Each row is a point. Examples show where two turns around zero, p and q, send a point. Write where each new point lands after one turn and then the other. Backwards means that the second turn is done in reverse. Each puzzle has new turns, and all numbers are rounded.

Turn p:
[ 57 -30  27] => [ 36   1 -60]
[11  5 36] => [27 26 -8]
[ 11  40 -22] => [-41  23  -4]
[-51  17  19] => [10 14 54]
[-28 -32 -60] => [-31 -64  17]
Turn q:
[-21   2 -15] => [-26  -1  -4]
[-33 -30  71] => [ 15 -72  39]
[ -6 -59 -29] => [ -7 -32 -58]
[ 34   4 -10] => [ 22  24 -13]
[-24  29 -22] => [-37  20  10]
[49 54  5] => [32 61 26]
Where do these land?
q, then p backwards: [-21  19 -11] => [ -7  24 -17]
p, then q backwards: [ 65  31 -20] => [ -2 -10 -74]
q, then p: [-46  -4   5] => [ 28 -23  29]
p, then q: [ 3 -6 70] => [44 54  6]
q, then p backwards: [ -1 -40 -45] => [ 56  -9 -20]

Turn p:
[22 60 16 -5] => [-45 -31  36  -9]
[  5   7   9 -27] => [-23  -2 -11 -16]
[ 1  4 39 19] => [ 17 -20  19 -29]
[-52 -23  10  26] => [ 53 -25 -23   8]
[ 24 -48 -74 -14] => [ -4  77 -22  46]
Turn q:
[-63 -52 -21  -2] => [ 11 -26  28 -74]
[ 25  20  69 -26] => [51  8  7 61]
[43  6 -9 -3] => [-22 -12 -17  32]
[-15  37 -20   4] => [ -6  31 -29 -15]
[  2  24   7 -25] => [ 21   6 -25  11]
[  8 -35 -27  53] => [-57  -7  35 -17]
Where do these land?
q, then p: [ -3  76 -46  45] => [-41 -61 -14  66]
q, then p: [ -2 -51  13  -7] => [ 22  19 -10 -43]
q, then p backwards: [ 16 -30  27   7] => [ 3 28 -7 33]
p, then q: [-36  43 -23  18] => [-27  -8  55 -13]
q, then p: [  4  -4  32 -21] => [  8  20  30 -12]
p, then q: [ 20 -34  -3 -43] => [  5  19 -51 -19]

Turn p:
[-11  69  32  51 -26  -8] => [-11  62   9  39  27  54]
[ 49 -40 -42 -45  -8   2] => [ -7 -41 -32 -58  14 -39]
[-33   5  49 -21 -32  30] => [ 29  49 -28  14 -41  -2]
[-46  50  13   1   4 -29] => [ -1  43  48   1 -17  34]
[  1  -8 -29  20 -14  48] => [-33 -20 -42  16 -14  11]
[ 12 -28  23 -42  61   2] => [ 64 -45  16 -17 -13 -13]
[ 28 -47 -46  36  15 -45] => [-40 -49  29   5  44 -43]
Turn q:
[ -9  22 -38  47  -1 -24] => [-12  46  26 -17 -36  15]
[-34  58  41 -17   9 -72] => [-61  -6  80   3  35 -20]
[-46  -2   7 -45  -7  20] => [-19 -46  -8  -7  28  36]
[-16 -38  -5 -56 -62  15] => [ 45 -46 -11 -40  45  32]
[ 64  23 -49  -8  37 -10] => [ -6  -1 -11 -29 -63 -60]
[ 20 -26   3  14  41   9] => [ 12  -4 -15  39 -31 -15]
[-41 -33  30   6 -44  11] => [27  2  4 13 50 49]
[ 57  29 -41  16  -8  31] => [  2  35 -45 -42 -31 -33]
[  5 -34  52  43  34  20] => [ 13  20 -18  80   5  -4]
Where do these land?
q, then p: [ 29 -25  34  39  25  43] => [-59 -14  13  14  42  29]
p, then q: [ 41 -20 -38  -6 -30 -51] => [-31 -57  46  23 -14   1]
q, then p backwards: [-31 -22   6 -22  -1  10] => [18 12 -9 16 31 17]
p, then q: [ 37 -40 -18  -7  12  28] => [ 44 -24  16  -2 -38  11]
q, then p: [36 21 35 37  0 41] => [-42  -7  43 -12  16  44]
q, then p: [ 35 -31  31 -32  56 -44] => [ -1  13  27  42  51 -63]
q, then p: [-69  31  36  21 -31  41] => [  2 -41   3  26 -59  65]
p, then q backwards: [-12  48 -33 -38 -12 -40] => [-23  46 -40  10 -40 -28]
p, then q: [-65  38 -54   8 -19 -28] => [-43  -4   0   2  74  50]

Turn p:
[-29  22 -30 -13  20  36 -18 -17] => [  1 -45  -2  -3  15  28 -41  -1]
[ 65  -6   3  33 -13  30  -4 -25] => [-33  38  30   6  28 -39 -32  14]
[ 39 -17 -15 -12 -19   8 -31 -31] => [ -1  -2  14  13  31 -47 -22 -23]
[ -1  34  22 -16 -11 -55  42  58] => [ 34  44   3 -39 -32  35  56 -14]
[ 56 -40 -37 -16   3   4  33 -31] => [ 45  27   0  11  24 -55 -34  27]
[-25   3  28  -9 -34 -13  35  44] => [  8  36 -20   0 -48  29  24 -21]
[-15  -9  24  -5  14 -20   5  60] => [ 15   9  10  20 -27  34  50   2]
[-76   4 -27  32  24  -3 -41 -20] => [-29 -91 -11 -10 -24  10  -3  14]
[-15   8  32   7  15  13 -20 -38] => [-41 -18 -25   1  31   5   2   3]
Turn q:
[ 54 -15 -22   5 -11 -24 -34  22] => [-15 -16 -39 -35  -5  35  25 -29]
[-14 -16  21   5 -31   7  48  21] => [  8  -5 -39  28  13 -35 -18  24]
[-14   1  -8  32  17  24  54  -1] => [ 42   9  -5  46   3   7 -30  12]
[ 23  37  43 -47 -32  28   4 -50] => [-24 -45  47   0  68 -22  10  15]
[-17   6  29  40  29  38 -34 -39] => [ 35  41  50   5  25 -11  15 -36]
[-46  -5 -12 -53   1  22 -22  17] => [-63  20  23  17 -25 -21 -11   2]
[-15 -24  -8  33  28 -31 -28  -5] => [ 25  42  -3 -28 -29  11  19  -5]
[  1  35  32 -39  21  -2 -45  31] => [-37 -12  30 -45  -8 -25 -29 -35]
[ 35 -27 -32   6  29 -21  28 -28] => [ 19  10 -13  -7   9  64   0  31]
[ -7   7 -44  19 -51 -41  29  33] => [ 10 -43 -53  20 -51  -4  19  22]
Where do these land?
p, then q backwards: [ 11 -43  -5  36 -10  -8  11  29] => [-63   3 -17  -1  -9  -7   1  -8]
p, then q: [ 33  46  -5   0 -15 -42   9 -58] => [-45  -8  37 -41 -19  23 -28  43]
q, then p: [-22 -43  -8   2  29  23 -55  -2] => [-22   1 -30 -57  13  36 -21 -15]
p, then q: [  9  54  -6  25 -26   1  38 -35] => [-64 -17  41 -12 -25  -9  -3   3]
p, then q backwards: [-29  -4  40  10 -60 -14  17   4] => [-16 -33 -27   8  -9  -7 -44  50]
p, then q: [ 28  26 -20 -21  24  25 -21  42] => [ 13  16  17 -13  56 -13 -20 -33]
p, then q: [-18 -19 -50 -51  27   6 -27 -11] => [  6  38 -33 -27  33  47  19 -18]
q, then p: [-41  20  39  27  30 -34  11  -6] => [ 11  34  28 -11  27 -14  40 -43]
p, then q: [ 29 -38  15 -28   1  42  18  36] => [ 57 -24  10   2   4   2   5 -52]

Turn p:
[-20 -21   8  12  11  18 -25  25] => [  5 -23  -7 -11  35   9 -20  16]
[  1  -1   1  21 -21 -38  37 -21] => [ 12  41  -5  -1 -22  28  13 -30]
[ 27   4 -36  23  19  -4  26   9] => [ 15  32 -13 -28 -13 -16  23  24]
[ 11 -17   5   5  -7  27  -2 -17] => [-12 -18 -25   4   6   2  19  -4]
[  1  -9 -10 -25  24 -19  17  23] => [ 29  -5  28 -24  -9 -14   2   0]
[-14  -5   7  -3 -31 -36 -12  -9] => [-17  11  14  -3  -7  25 -21 -32]
[-12 -18  23  -5 -45   8 -20  24] => [-29 -15  20   1  40  29  -1 -15]
[-30  42  35  -4  20 -16  24  -7] => [ 40  16  18  51 -10   2 -18  -3]
[ -3  -3 -30   5 -23  -2 -18   3] => [-31   5   2 -20  -6  14  -6  12]
[  8  18 -35 -37  27  33 -18 -20] => [-17 -35  -2   5 -37 -38   1  34]
[ 32  10  31   9  26  28  -8 -12] => [  6  -7 -31  26  20 -40  10  -3]
Turn q:
[16  7  3 13 10 -1 -9 19] => [  2  13 -22   4  -6  -9 -12 -10]
[ 15   4   8  -9 -21  11 -14  13] => [-12  -2   6   0  -4 -28  -4 -18]
[-25   3 -22  11 -22  -1  32  13] => [  5 -18  11 -37 -22  21 -13   3]
[-19 -39   6   5  -3  -5  41 -11] => [-11 -24  18   9  -5  51  -6   4]
[-10  18   1  30  -1   8   5  20] => [  0  19 -11 -27  -6   8 -18 -11]
[-21  20  -7   4 -24   5 -24  26] => [ 20   9  13 -31  -2 -23 -12 -22]
[  9  22  28 -19  38  -5  13 -13] => [-13  -4 -36   7  39   5  19  10]
[ -5  17   5  12 -21 -21 -18  -3] => [ 14  13   4 -13 -10  -6  23 -22]
[-10 -76  -6 -26  59  11 -10  -7] => [ 19 -14  16  73  33  22 -38  35]
[ 20  12  -6 -11 -29  13 -18 -70] => [-27  18  35   6  -8 -24  57  28]
[ 30  13 -11 -11  13 -16   0  13] => [  6 -11 -34   9 -11 -20   4   4]
Where do these land?
p, then q: [  7 -17 -17  10  38 -18  34  -9] => [-19 -29 -11   4 -31 -33  18   5]
p, then q: [  6 -25  18 -10 -11  34 -17  -4] => [ 12  -5  12  21   2  33 -18  22]
q, then p backwards: [ -5  -5  42 -15  -2  27 -13 -36] => [ 21  17  20  -3 -43  13  -6  32]
p, then q: [-38   4 -47  -8 -19  23 -33   8] => [ 15  -8  33  -7  25 -10 -51 -32]
q, then p backwards: [36 30 10 10  2 -7 22  7] => [ 25 -14 -17  18  -6  11 -11 -36]
p, then q: [  4  -2   2 -14  -2 -15  20  26] => [-24  -8 -16   7  17   1  14 -10]
p, then q backwards: [ 14 -12  22  39  -1 -10  -9 -12] => [ 5 19 29 15 27 -5 -7 21]
q, then p backwards: [ -5  32  14   2  33 -15  21  20] => [  3 -37   4  41   8  10  -9  -8]
p, then q: [-37 -11 -37  19 -40   1 -13 -16] => [ -7   2  43 -30  21 -22 -38   6]
q, then p: [ 18   5  -7 -34   2 -20 -11  15] => [  6  16 -12 -37 -10   4   3 -20]
